Each point is reached from the start by the listed moves, each made 0, 1 or 2 times, or once backwards (-1), plus a little noise. Say if it took an odd or an even number of moves. Then give how often each move was made.

Moves:
(1): [ 37   7 -10]
(2): [-5 37  3]
Start: [-1 15 -6]
Points:
[-1 14 -6] => even (0, 0)
[-33 -29   1] => even (-1, -1)
[ 68  67 -23] => odd (2, 1)

Moves:
(1): [29 -2  0 26 -5 15 -5  9]
(2): [ 1 23 -3  2  2  4  2 -7]
(3): [ 0  7 46  7  3 -4 -4  5]
(4): [-24   2  -5  34 -11  -7  -6 -13]
(5): [ 1 -7 -9  6 33 -6 -6 -5]
(6): [ -8 -12  12   2   1  42   2 -14]
(7): [ 5 -3 -2  0  0 -7 25 -9]
(8): [-10   3   2   5   7   8  10  20]
Start: [ 19  -6  -2  22  -2  13 -14 -13]
Points:
[ 11 -47  47 -25  77  25 -55 -33] => odd (-1, -1, 1, -1, 2, 1, -1, -1)
[-67 -18 -73  75  50 -15 -18 -42] => odd (-1, 0, -1, 2, 2, 0, 0, 1)
[-76 -52 -28  41  37  91 -19 -18] => even (-1, -1, -1, 1, 1, 2, -1, 2)
[ 51  15  33   8  77  46 -29 -54] => even (0, 2, 1, -1, 2, 1, 0, -1)

Moves:
(1): [ 29 -10  10   8   2 -11   4   0   5   0   3  -7   7  -7   8   4  -8]
(2): [  4  30   1   5  -9  -3  -1 -10   5   9  -7  -4  -7  -1  -4   6  -3]
(3): [-7 -2 26  0 -3  4 -8 -3  3  3 -1 -8  2  0 -6  2  3]
(4): [-1 10 -2 31  5  1  4  1 10 -2  7 -3  3  8 -5 -3  0]
(5): [ 3  8  0 -3 24  9 -1  9 -8 -2  0 -2  4 -4 -7  7  4]
(6): [ 9  1 -1  5 -6 18 -8 -2 -5 -2  5 -2  3  6 -2  6  1]
(7): [ 1 -2  6  3  2  2 17 -8 -7  2 -1  8  2  4 -5 -1 -4]
(8): [ -1   7   5   0 -11   6  11  21  -3  -1   8  -6   1   0  -1  -1  -5]
(9): [  3   3   1 -14   4  10   3   3  28  -7   0  12   5  10  -2  -2   1]
(10): [ 0 -7 -5  1  1  8  2  8  1 25 -3 -5 -6  7  6  2 -1]
(11): [ -5  10   0  -3   1   2  -6   2   5   8  39  -2   5   2   0   7 -17]
(12): [  7   6   2   8   2  -1 -10  12  -2   8  11  23  -4  -1   6 -12  -2]
(13): [ -6   3   2 -12  -3 -11   4   0 -11   4 -14  -5  36  13   1 -10  -1]
(14): [  6   1   2  -3   1 -14  -1   2  -5  -2   3  -2 -12  24  -1  -5   5]
Start: [-12  17 -16   6  -6   1  -1  -2  -8  23   1 -17   8  18 -18  18 -13]
Points:
[ 12  84  14 -31 -18 -15  31 -19 -27  20   7 -54  57   9 -38  49 -47] => odd (1, 2, 0, -1, 1, 0, 1, 1, 0, -1, 1, -1, 1, 0)
[ 32   7  55 -34  27 -14  62  64  22  44  88 -26  65  95 -20  13 -63] => even (2, -1, 1, 0, 1, -1, 2, 2, 2, 1, 2, 0, 1, 2)
[ 24  35   4  58  40  34 -57  -3 -26  28  51 -60  32  11 -33  59 -18] => odd (1, 0, 1, 1, 2, 2, -1, -1, -1, 0, 1, 0, 0, 0)

Moves:
(1): [ 14   5  -1   1   2   3  -1  -3   0   4   9   6  -5  -6  -5   4  -4   0
 -10   7  -6   3  -2  -6 -10]
(2): [ -8  13   0   4  -2  -4  -7   3  -3  -5  -5   9  10   4   3   4   4  -2
  -3  10  -9   5  -5  -2 -12]
(3): [ -4  -3   9  -4   0   6  -1   4  -7   5   4  -2   7  -2 -10 -10   7   8
  -2   6   0  -1   2   1   1]
(4): [  1  -9   3  21   8  -5  -2   1  14   1  -1  -1   6  -1   0   3  -2 -16
  -4  -2  -4  -3  -8  10  -2]
(5): [ 6  6 -3 -2 15 -6 -2  0 -6 -3 -4 -2  6  6 -3  0  2  4  1 -3  3  4  1  0
  0]
(6): [ -2   0 -11  -2  -3  11  -7   2   7   1  -2   1  -3  -1   1  -3   3   6
  -4   5   6   2  -4   6  12]
(7): [-2 -1 12  0 -8 -2 20 -1  1 -6  3  5 -1 -9 -7 -2  2 -1 -4 -8 10  2 -4 -8
  4]
(8): [  2   5   1  -4 -10   8  -3  25  -1   3  14  -7   3   8 -13  -4  -5 -11
  -9   7   2 -14  -7 -10  13]
(9): [  3   5  -1  -4  -7  -6 -10  -2  16   1  -1   3   0  -1  -6  12  -5   5
  -2  -1  -1 -14  -3  -1   3]
(10): [-15  -4  -3   1  13   2  14   2   4   4   7  11  -8   0   0   2   0  -4
  -2  -5 -12   3   5   3   5]
(11): [ -4 -11  -7  -3  -1   4  -4   4 -10 -16  10   9  11  -2   3  -3  10   2
  -4  -1 -11  -4  -3   8 -13]
(12): [  0 -15   0  -9   4  -7   4  10   4  -7 -19  18 -14  -8  -9  -2 -10   0
   6   0  -4   0 -13  -1  -9]
(13): [-10 -13   1   1   1   9   0  -8   1  -3  -1  -1  10  -8  15  14  -1  -6
 -12  16  -8  -5  -5  -2   7]
(14): [ 2 -5  3  5 -2 -9  2 -6  1  2  7  6  0 12  1  0 -9 -1  1  9  6  2  1 -2
 -5]
(15): [  5   0   9 -12   7  -2  -7  -7   9   0  -6   0  -5   1  10 -14  -7   0
  -8   2   4  -4 -17   2  -5]
(16): [ -4   6   4  -4   3   7  -2   1  -5  -7   7  -3 -10  -7   6   2  -3   8
   0   8   9   3  -3  -2  -7]
(17): [  6  -9   9 -25  -3  -6  -3   9  -3   1  -3  14  13  -2   5   3  14   1
  -9  -1  14  -4   7   6 -11]
(18): [ -1   0 -12  -1   6  -2   7   0  -5  12   0  -3   8   0   8   2  -5  15
   3  -8   7   0  -5   3  -9]
(19): [ -2   7   0   0   3   3   2  -5  -4   1  -1   3  10   1  -7  -6   6 -16
  13  10   2   5 -16   9   9]
(20): [ -4  -1 -10  -3   2  -4   2   0   4   2   5 -11   0  -1  -2  -1   5   2
  -1   4   4   2  -2  -2  -4]
(21): [-4  2 -3 -1  5 -6 -1 -3 -1  3  3  5  7 -4  5 -9 -6  0  4  4  6  2  2 -3
  3]
(22): [  5   2  -5 -13  -2  -8   2   9   3   3   6  -5   2   0 -10   1  -6   7
  -1  -6  -2  13  -3   7   3]
(23): [ 2 -6 -2  0 -4  3  7  8  3 -4 -1 -3  4  3 10  3  5  7  7  1 -6 -4  7  0
  1]
(24): [ -1  11 -10  -3   2  -1   8   2  -3  -7   0  -2  -3  -8  -1  -1 -10   2
 -11   3  -4  -9   0  10  -6]
Start: [  6  15   1   9  12  11  -1 -18  -2   1  -6  -3   9  -6  -3  -5  -4  -4
 -11  -2   5   0 -13   3   0]
Points:
[-28   5 -59 -36  64 -33  44 -29  31  14  34 -13  46 -12   5 -31 -12  85
 -44 -32  13 -24  16  46   6] => even (-1, -1, 2, 0, 2, 1, 1, -1, 2, 2, 1, -1, 0, 1, 1, -1, 0, 1, -1, 2, 2, 1, 1, 2)
[ 38  49 -16 -56 -10 -45 -22  19   7   2  55  38  92   4 -40 -20  45  24
 -57  29  20  31   6  10 -40] => even (2, 2, 1, 0, 1, 1, 1, 0, 1, 0, 1, -1, -1, 1, 0, -1, 2, -1, 0, 2, 2, 2, 1, 0)
[ 19  42 -52 -22 -48 -61 -36  69  40 -22 -10  44  28  20 -50   4 -50 -30
 -19  62  -1 -61 -24  -8 -40] => even (0, 2, -1, 0, -1, 0, -1, 2, 2, -1, 0, 2, -1, 2, -1, -1, 1, -1, 0, 2, 2, 0, 1, 2)
[  9 -44  47  16  24  -2  14  14  37  43  63   2  60   6 -19   1 -25 -95
 -37  74  14 -11 -30 -16  55] => odd (1, -1, 1, 2, 0, -1, 0, 2, 0, 1, -1, 0, 2, 2, 0, 0, 1, -1, 1, 1, 2, 1, 1, -1)
[-79 -61 -13 -12  55  -5 -11  -2   3 -22 -12  59  52 -22  64  26   7 -21
 -68  21 -64 -26 -47  30 -81] => even (-1, 2, 0, 1, -1, -1, -1, 0, 0, 2, 2, 1, 2, 0, 1, 0, 1, 1, -1, 1, 0, 0, -1, 0)
[ 13   6 -35 -87  95  13  44  38  -6 -25   9   2 -37 -46  22 -41  -8  83
 -55 -22  11 -27 -23  32 -83] => even (1, -1, 1, 0, 2, 0, 0, 0, 0, 2, 1, 1, -1, -1, 2, 2, 1, 1, -1, 2, 0, 0, 2, 2)
[-48  10  66  14   3  -5   9  42  33  -2  33  27  50 -29 -61  23 -52 -65
 -28  70  -5 -19 -61  -6  60] => even (-1, 1, 2, 2, 0, -1, 1, 2, 2, 1, -1, 1, 2, 1, -1, 2, 0, -1, 1, -1, 2, 2, 0, 0)
[ -7  32 -34  32  41 -30   0  31  35 -48 -24  26  39  15  24 -18 -21   0
 -13  11  21 -38 -72  21 -53] => odd (-1, 2, -1, 2, 2, 1, 1, 1, 1, 0, 1, 1, -1, 1, 1, 1, 0, 1, 0, 1, 1, -1, 2, 1)
[-58  50 -28  34  21  49  18  -5 -65  47  44   8  43  34   2  -2  19 -14
 -10  38 -20  12  -4   4 -14] => odd (0, 2, 1, -1, -1, 0, -1, 1, -1, 2, 0, -1, 0, 1, -1, 0, 0, 2, 1, 0, -1, -1, -1, 0)
